Each row of a before or after table is a point. One or more steps were done to the points. Then noise was added and the rows were shuffled. The steps act on how far a point lies along the listed directions, d1 being the first. What was done? A step turns or swaps two directions, mirrors them in a line or flattens them onto one, adds a multiple of one to another, or multiplies one. Angles are multiples of 10 degrees, from the lower direction toward the higher: turns from -170 to 170, lines from 10 to 170 but not 90. Use the fewest steps. Two steps may share a direction if one is a turn and the other turns, adds or multiplies; they go together, in the order done. Otherwise the lowest direction goes first.

Directions:
(1): [-5 41]
(2): [-41  -5]
Before, 12 rows:
[[ -3 -17]
 [ 26  95]
 [-21  10]
 [ -4 -33]
 [  0   2]
 [-14  -5]
 [-22  55]
 [  4   6]
 [-17  -4]
 [ -5 -16]
 [-18   0]
 [ -3 -22]]
After:
[[ -9  -2]
 [  1   0]
 [-26  -4]
 [ -8  -1]
 [-23  -2]
 [  7   1]
 [-11   0]
 [ 60   7]
 [-14  -1]
 [-28  -3]
 [-30  -5]
 [-29  -3]]
Steps: multiply d1 by 0; multiply d2 by 1.6

Directions:
(1): [17 27 38 -5 51  5]
(2): [ 49  -2   4  -3 -13 -49]
(3): [  4 -29  51  31 -23  13]
Before:
[[  9  -4  16   5  -3  14]
 [ -9 -33  35  26 -53  -9]
 [  7  -3  30  43 -21 -16]
 [ 12  28  44 -15  53  12]
 [ 19  37 -38 -27  29 -39]
 [  1  -9  23  47 -19   3]
 [ 13  37  17 -25  64  10]
 [-29  37 -20 -24  73  50]
 [ 20  -9  37   6 -31  -6]
 [ -5  29  -5 -32  30   1]
 [ 22   9  42  20  30  29]
 [-43 -29  15  32 -15  55]
 [ 45  22  20 -14  43 -34]
 [-37  44 -19 -15  83  39]]
After, 14 rows:
[[ 10  24  36  27  16 -10]
 [-19  10 -77 -22   7   8]
 [-10  33 -34 -45  43 -11]
 [  7   4  75  18   9  -1]
 [ 20  38  -6  -7  50  10]
 [-35  16 -79 -19   9  -1]
 [  9  21 -40 -29  19 -24]
 [ 18  17  47  -3  10   7]
 [-10  -1 -56  -6 -28 -28]
 [  2  -4  34  27  20  32]
 [  8  15  32  36  27   1]
 [ 13   7  11  -3  10  10]
 [ -9  29 -62 -37  25 -14]
 [-13   6 -34 -26  -4  -2]]
Steps: turn d1 and d3 by -70 degrees; multiply d2 by 0.4

Directions:
(1): [ 12   5  20 -54 -12 -32 -15 -11 -33  56  10]
(2): [ 24  -2  15 -54 -43  16  15   7  15 -41 -37]
(3): [ 51  24 -23  -6  20  60  19 -15  -1  28   9]
(4): [-19  37  -1 -29  44  18 -41  47 -13 -15 -13]
Before (8 x 11):
[[  8 -49 -11  26 -26 -42  14 -50   9  26  38]
 [ -1  23  -9   3   0  33   2  33  16 -53  -7]
 [ 12 -25   1  44   4  -8  -4 -29   9  62  16]
 [ 21  24 -19   6  11  58  19  14   6 -15   4]
 [-46   4  11   7 -17 -15 -20  37  11 -61 -24]
 [ 38  13 -10  13  -7  19  24 -21  31 -23 -16]
 [  5  35   8 -44  -3  40   1  22  10 -24 -29]
 [ 25 -17  -9  52  -9 -13  12 -40 -14  35  24]]
After, 8 rows:
[[-73 -12  50 -33 -44 -89 -45  31 -21 -25 -21]
 [ 56  53 -17 -43  19  70  17   3 -18  41  19]
 [ 17  34  13 -55 -13   4 -14  19 -25   9   3]
 [ 46  45 -15 -17  25  49   0   6  12  -7 -19]
 [  4  -5 -21  68  42  35 -12   2  27  18   7]
 [ 14  14 -26  70  41  39  -7   4   1 -14   9]
 [-38 -25 -32  63  33   1 -10  15  25 -58  14]
 [ 31  23   6 -57 -31  29  20 -16   4  15 -16]]
Steps: turn d1 and d4 by -110 degrees; multiply d3 by 2
